Each row is a point. To make a cloud, some directions were put in groups of two or more. Within a group, all points are equally far from the middle, so they leave a hole (a ring in 2 directions, a hollow ball in 3). The other directions are filled evenly. Then the cloud was stretched, turned, moved and blurred a little. How many holes are there, and how many directions does each take, smallest first?

Cloud (15 x 2)
array([[-0.07,  0.33],
       [ 0.04,  0.38],
       [ 0.40,  0.05],
       [-0.14,  0.62],
       [ 0.33, -0.37],
       [ 0.19,  0.13],
       [ 0.08,  0.17],
       [ 0.43, -0.30],
       [ 0.24, -0.02],
       [ 0.41, -0.17],
       [ 0.61, -0.63],
       [ 0.46, -0.22],
       [ 0.22,  0.44],
       [ 0.66, -0.57],
       [ 0.62, -0.62]])
Holes: 0

Cloud (19 x 3)
array([[ 0.33, -0.28, -0.17],
       [ 0.24, -0.22,  0.13],
       [-0.26, -0.16,  0.63],
       [ 0.34, -0.21, -0.60],
       [ 0.54,  0.01, -0.36],
       [ 0.31, -0.05,  0.18],
       [ 0.00,  0.04,  0.52],
       [ 0.41, -0.16, -0.55],
       [ 0.40, -0.09, -0.67],
       [-0.02, -0.01, -0.65],
       [ 0.04, -0.62, -0.54],
       [ 0.18,  0.69,  0.42],
       [ 0.61,  0.19, -0.17],
       [ 0.13,  0.22, -0.69],
       [ 0.02,  0.59,  0.43],
       [-0.04,  0.67,  0.18],
       [ 0.21, -0.11, -0.73],
       [-0.03, -0.60, -0.58],
       [ 0.21,  0.13,  0.37]])
Holes: 1 (2)

Cloud (51 x 6)
array([[ 0.89,  0.39,  0.03,  0.18,  0.61,  0.48],
       [-0.15, -0.21, -0.37,  0.33, -0.02, -0.28],
       [-0.34,  0.79, -0.06, -0.11, -0.35,  0.16],
       [ 0.34,  0.64, -0.13, -0.45, -0.41,  0.32],
       [-0.28, -0.12,  0.30, -0.42, -0.47, -0.27],
       [-0.37,  0.50, -0.09, -0.23,  0.16, -0.15],
       [ 0.08,  0.04,  0.12,  0.37, -0.18, -0.65],
       [ 0.61,  0.65,  0.45, -0.11,  0.02,  0.14],
       [ 0.16, -0.10,  0.24, -0.16, -0.27,  0.78],
       [ 0.95,  0.53, -0.15,  0.00, -0.03,  0.29],
       [-0.41,  0.63,  0.31,  0.36, -0.48,  0.11],
       [-0.50,  0.11,  0.23,  0.48, -0.37,  0.64],
       [-0.46,  0.04, -0.01, -0.04,  0.56,  0.30],
       [ 0.82,  0.27,  0.15,  0.23,  0.68,  0.55],
       [-0.57, -0.48, -0.09, -0.21, -0.38,  0.37],
       [ 0.14, -0.03,  0.17, -0.45, -0.74, -0.13],
       [-0.19, -0.22, -0.40, -0.45, -0.26,  0.17],
       [ 0.36,  0.67,  0.28, -0.30,  0.14,  0.07],
       [-0.11,  0.63, -0.23,  0.36,  0.21,  0.13],
       [-0.55,  0.35,  0.55,  0.49, -0.10,  0.06],
       [-0.04,  0.75, -0.13,  0.34, -0.40,  0.06],
       [-0.38,  0.05, -0.38,  0.08, -0.66, -0.38],
       [-0.58,  0.55,  0.42,  0.06, -0.38,  0.25],
       [-0.65,  0.18,  0.26,  0.19, -1.01,  0.31],
       [ 0.89,  0.36, -0.23, -0.11, -0.24,  0.22],
       [ 0.76,  0.18,  0.25,  0.38,  0.84,  0.44],
       [-0.21, -0.12,  0.55, -0.28, -0.08, -0.18],
       [-0.37,  0.38, -0.45, -0.25, -0.83,  0.14],
       [-0.59, -0.02,  0.02, -0.38, -0.89, -0.24],
       [-0.03, -0.55,  0.40, -0.15,  0.25,  0.16],
       [ 0.54, -0.42,  0.04,  0.01, -0.08,  0.40],
       [-0.54,  0.11,  0.01, -0.35, -0.32, -0.40],
       [ 0.07,  0.73,  0.15, -0.37, -0.35,  0.27],
       [-0.18,  0.55,  0.18,  0.43,  0.05, -0.34],
       [ 0.11,  0.04, -0.27, -0.58, -0.51, -0.14],
       [-0.46, -0.29,  0.39,  0.65,  0.36,  0.01],
       [-0.12,  0.64, -0.32, -0.30, -0.23,  0.43],
       [-0.51,  0.01, -0.37,  0.00, -0.11, -0.37],
       [-0.06,  0.35, -0.17,  0.45,  0.51, -0.10],
       [ 0.32, -0.58,  0.42,  0.39, -0.19,  0.06],
       [ 0.66, -0.30, -0.06,  0.19, -0.07,  0.37],
       [-0.23,  0.13,  0.04, -0.13, -0.13,  0.85],
       [-0.48, -0.15,  0.41,  0.66,  0.41,  0.12],
       [ 0.57,  0.01,  0.23, -0.01, -0.67, -0.20],
       [ 0.34, -0.59,  0.51,  0.28,  0.12, -0.02],
       [ 0.28, -0.50,  0.60,  0.08,  0.00, -0.08],
       [ 0.47,  0.65, -0.12,  0.39, -0.36,  0.05],
       [-0.10,  0.10, -0.18, -0.37,  0.46, -0.04],
       [ 0.40, -0.62,  0.31,  0.15,  0.15,  0.12],
       [ 0.77,  0.14,  0.08,  0.22,  0.94,  0.07],
       [-0.37,  0.63, -0.13, -0.22, -0.83,  0.21]])
Holes: 3 (2, 2, 2)
